Every row gives one point. Each copy is the shape, with its points in the same order, turned, moved and blurred by noise. Say if it was mirrored as well.

Shape (9 x 3)
[[-27  16  15]
 [ 27   8  21]
 [  2  22 -54]
 [ -2 -10 -54]
 [ 31  31  32]
 [-46   8  25]
 [  9  12  30]
 [-17 -13 -53]
 [ 59  21  27]]
Copy 1 (9 x 3)
[[  8  -2  26]
 [ -1  39   0]
 [ 40 -23 -42]
 [  7 -33 -45]
 [ 22  55   7]
 [ -7 -14  38]
 [  5  39  25]
 [  7 -39 -39]
 [  5  69  -8]]
Copy 1 is: mirrored
Copy 2 (9 x 3)
[[ 30 -26   8]
 [-10 -31 -22]
 [ 17  43 -17]
 [ -5  44   8]
 [  3 -42 -46]
 [ 33 -35  30]
 [  5 -39 -16]
 [  1  38  24]
 [-24 -35 -60]]
Copy 2 is: only turned

Shape (10 x 4)
[[ 19 -73 -68  13]
 [ 17   7  41  12]
 [ 19   4 -44  -4]
 [-19 -21  23  22]
 [-39  -1 -25 -13]
 [  1  16  27 -15]
 [ -1 -73 -20   9]
 [-16  21  15  75]
 [-14  -6 -30 -13]
 [ -6 -18  38  28]]
Copy 1 (10 x 4)
[[-27  -8  87  41]
 [ 29  -4 -34   0]
 [-38 -31  12  22]
 [ 14  38  -8  10]
 [-42  31  -4  -6]
 [  8   0 -29 -15]
 [  7  20  60  20]
 [ 12  29 -41  60]
 [-41  -1   5   2]
 [ 39  28  -9  17]]
Copy 1 is: only turned
Copy 2 (10 x 4)
[[-90   2 -13  40]
 [ 25 -30  19 -12]
 [-15  18  17  46]
 [ -6 -11  -7 -28]
 [-14  51  10  -7]
 [ 22   1  37 -13]
 [-72 -11  -4  -6]
 [ 41 -11 -53  -1]
 [-20  35  13  11]
 [  7 -27  -4 -30]]
Copy 2 is: mirrored

Shape (10 x 4)
[[  4  -9 -20 -35]
 [-13  22 -19 -15]
 [-44 -43 -69  24]
 [ 24  -8  27 -22]
 [ -2 -24 -43   4]
 [-14 -27  31  -6]
 [-42  34  34 -26]
 [ 24  34 -32 -34]
 [  0  21 -37  39]
 [-63  29 -26  -6]]
Copy 1 (10 x 4)
[[ 14  -5 -53   3]
 [  7 -30 -20   1]
 [-81  -3 -39  15]
 [ 44  26 -21   5]
 [-29   5 -38  -5]
 [ 19  30 -12  42]
 [ 45 -39   3  47]
 [ 28 -30 -40 -36]
 [-29 -15  10 -27]
 [-16 -59  -8  35]]
Copy 1 is: only turned
Copy 2 (10 x 4)
[[  6  37  16   1]
 [ 12   5   5  19]
 [  1   9 -62 -49]
 [-20  19  59   2]
 [  9  18  -9 -34]
 [-49   9  27  -3]
 [-30  -7  15  61]
 [ 46  23  30  18]
 [ 29 -35  -1 -19]
 [  0 -10 -39  38]]
Copy 2 is: only turned
Copy 3 (10 x 4)
[[ 35  16  24  -4]
 [ 23  12 -16  -8]
 [  8  77  11  56]
 [  9 -37  27  -1]
 [  4  47  15  18]
 [ 19 -24  11  39]
 [ 52 -33 -37  13]
 [ 25  21   2 -52]
 [-22  33 -22   6]
 [ 51  33 -38  18]]
Copy 3 is: only turned
Copy 4 (10 x 4)
[[-10  29  -2  17]
 [ -9  -5   1  33]
 [ 82  14   9  42]
 [-28  13  -2 -29]
 [ 35  17 -11  19]
 [  3   0  32 -28]
 [-40 -34  45  17]
 [-34  17 -35  37]
 [ 29 -33 -35  25]
 [  8 -29  31  62]]
Copy 4 is: mirrored

Shape (9 x 6)
[[ 12 -23   5 -35  11   8]
 [ 34  12   0 -51 -12  -8]
 [ -7   3  19  28  -5  59]
 [ -4 -41  29  45  14  14]
 [ 27   4 -23 -23 -28  -2]
 [ -7  -6 -82 -21  19   8]
 [-40  14  23  20   7 -65]
 [-11  10 -29  41  -2  66]
 [ 17 -23  16  29  50  -2]]
Copy 1 (9 x 6)
[[  2 -24  -1  -1 -20   9]
 [ 37 -41   5  16  -8 -14]
 [-30  22   7 -33 -25 -45]
 [-59  10 -21 -25   8  -1]
 [ 41 -21  15 -15  15 -15]
 [ 38  28  48 -13  -9  52]
 [ 24  28 -81 -12  10  20]
 [-15  50  35 -48 -14 -29]
 [-47  19 -15   9  10  16]]
Copy 1 is: mirrored
Copy 2 (9 x 6)
[[-13 -23 -33 -20  39  -3]
 [ 24 -20  11 -23  33   1]
 [ 14  -5 -53  61   4   2]
 [-26 -31 -52  44 -16 -21]
 [ 15  -6  24  -1  36 -21]
 [-29  61  -6 -22  39 -37]
 [-35 -12   5 -16 -71  -4]
 [  2  41 -43  65  10 -26]
 [ -9 -21 -66 -13 -24 -44]]
Copy 2 is: mirrored
Copy 3 (9 x 6)
[[ 22 -13   6 -34  24   8]
 [  3 -13  12   1  41  39]
 [ 34  12  55  -2 -36 -27]
 [ 22 -17  -1 -27 -42 -44]
 [  9   6  -1  22  31  13]
 [ -3  38   7 -12  78 -41]
 [-66  13 -25 -36 -33  -3]
 [ 31  36  52  12  -8 -59]
 [ -6 -41   8 -33 -11 -50]]
Copy 3 is: mirrored

Shape (10 x 6)
[[-23  31  24  26 -22  10]
 [-44 -18 -13  31 -15 -28]
 [  5  10  71  48  49  44]
 [-36 -30 -22 -57   2 -25]
 [-22  -9   0   9  -8 -11]
 [-39  11 -27 -11 -45  -1]
 [ 11 -17 -23 -26  11 -19]
 [  0 -13  10 -21 -22 -38]
 [ 20  72  34  26  58  16]
 [ 41  -3  -6 -11  33  19]]
Copy 1 (10 x 6)
[[-40  20 -42  11   3  30]
 [ -2   4  17  30  15  31]
 [-41  52 -24 -64 -54  47]
 [ 69 -19 -24  10  31  -4]
 [ -3   2 -10   6  11  17]
 [ -3  -5 -36  49  15  -1]
 [ 22 -42 -14 -16  -1  -8]
 [ -1 -25 -18 -20  46   1]
 [-37 -14 -72 -40 -60  67]
 [ -5 -31 -24 -39 -36 -14]]
Copy 1 is: mirrored
Copy 2 (10 x 6)
[[ 46  10  17 -13   9  -8]
 [  6  22   3  -9 -19 -59]
 [ 16 -35  61 -70  -7  41]
 [-24  12 -19  54 -47 -12]
 [  3  10   4   1 -12 -23]
 [ 24  43 -27  25   1 -22]
 [-34 -15 -18  26  -3 -11]
 [ -4 -11  15  47   0 -22]
 [ 45 -69   2 -48   7  37]
 [-34 -31  -8  -7  15  34]]
Copy 2 is: only turned

Shape (14 x 8)
[[ -2   8  40 -14  22 -40  20 -48]
 [ 42  -1  12 -20  43 -13  -4  -2]
 [-15  24   4  33  58 -34   4 -21]
 [-43   3   5   1  -8   3  -5 -76]
 [ 37   0  -7 -21  -1  -9 -12   1]
 [ -3  44 -16  59 -11 -26  17  -4]
 [ -7  34 -27 -19 -69  26 -17  15]
 [-50  14  32   6  25  17 -12 -42]
 [ -9 -14   8 -16   7   3  -4  32]
 [ -3  45 -18  48  19   3  42 -34]
 [ 23 -60  28  48 -29  -9 -17 -11]
 [ 53  28  27 -10  46  48  25  41]
 [-13  -7  55  11  22   0 -43  -6]
 [-75  14 -49  -8  -8  -2   9   5]]
Copy 1 (14 x 8)
[[  1 -37 -39  -6   7  -5 -16 -33]
 [ -9 -10   9  22  52  -6   6  -5]
 [ 19 -22  18  31   3  22 -42 -55]
 [ 48 -19 -25 -10 -46  13  15 -16]
 [ -8  27   5   8  29  -2  25  -4]
 [  9  59  -9  28 -28   9 -37 -55]
 [ 30  92 -16 -16   4  11  51  -5]
 [ 50 -28 -19   1 -17  52   0 -18]
 [  3  28  16 -25  31  33  -3   5]
 [ 35  26 -10  50 -29  -1 -50 -23]
 [-66  12   8   0 -45  37  19   5]
 [ -3  29  -8  53  74  40 -20  39]
 [  0 -21   0   9  11  72  19 -27]
 [ 66  53  25 -41 -24  16 -18 -25]]
Copy 1 is: only turned
Copy 2 (14 x 8)
[[ 22  38   5  33  -1 -44 -26  41]
 [  8   3  20  48 -20 -30  34  25]
 [ 17  -9  25   4 -44 -34 -24  57]
 [ 58   2 -39  -4  16 -23 -40  29]
 [  8   8  -6  21 -18 -23  43  -3]
 [-14  -1   9 -62 -25 -38  -4  34]
 [ 29  25 -27 -60  -2  11  52 -30]
 [ 64   5  -4   0   2   8 -27  59]
 [  8  13  11  13 -24  27  19   1]
 [ 16 -23  33 -46   3 -53 -15  36]
 [-46  -9 -51  18  17  14   4  34]
 [  7  -1  77  16  15  -5  72  30]
 [ 20  20 -14  23 -12  26  11  73]
 [ 47   1   3 -44 -45  14 -34 -30]]
Copy 2 is: only turned
Copy 3 (14 x 8)
[[ -4  69 -28  18  -1  21  -3 -23]
 [-19  38  40 -10  27  -4 -17 -19]
 [ 18  36  26  37  -9  34  -7   9]
 [ 19  28 -26  11 -32  14  63 -26]
 [-40  10  24 -30  11 -11  -3 -16]
 [ 30  21   3  -9 -39  13 -15  47]
 [-43 -28 -25 -52  -9 -28  41  45]
 [ 21  13 -17  37  21  12  50  -1]
 [-25 -23  -6   7  17 -19 -12 -11]
 [ 39  36  23  11 -33  -8  10  41]
 [ 40 -22 -28 -50  -7   6 -33 -53]
 [  1  30  39  -2  63 -73 -26  27]
 [  7   6 -22  12  50  22  -9 -17]
 [-40 -29  -3  45 -50   1  34  24]]
Copy 3 is: mirrored
Copy 4 (14 x 8)
[[ -9  -3 -43   7 -61 -11  39 -20]
 [ 26 -41 -31   6 -39 -18 -25 -36]
 [-23 -41 -24  48 -25  19  34 -40]
 [-42 -20 -59 -18 -15   3  50  25]
 [ 13 -27 -23 -10 -11 -38 -17 -17]
 [-28   4 -12  58  27 -30  31 -26]
 [ 19   1  -5 -15  53 -54  10  43]
 [ -7 -14 -56   9 -18  36  42  12]
 [ 21 -13   6  -8  -7  11 -15 -10]
 [-45 -17 -39  69  -2 -17  12   8]
 [-37  29 -43 -39  18  -5 -23 -57]
 [ 51 -10 -37  52 -20  -3 -68   0]
 [ 24  -5 -49 -14  -2  37  16 -35]
 [-22 -37  28  10  23  11  39  44]]
Copy 4 is: only turned
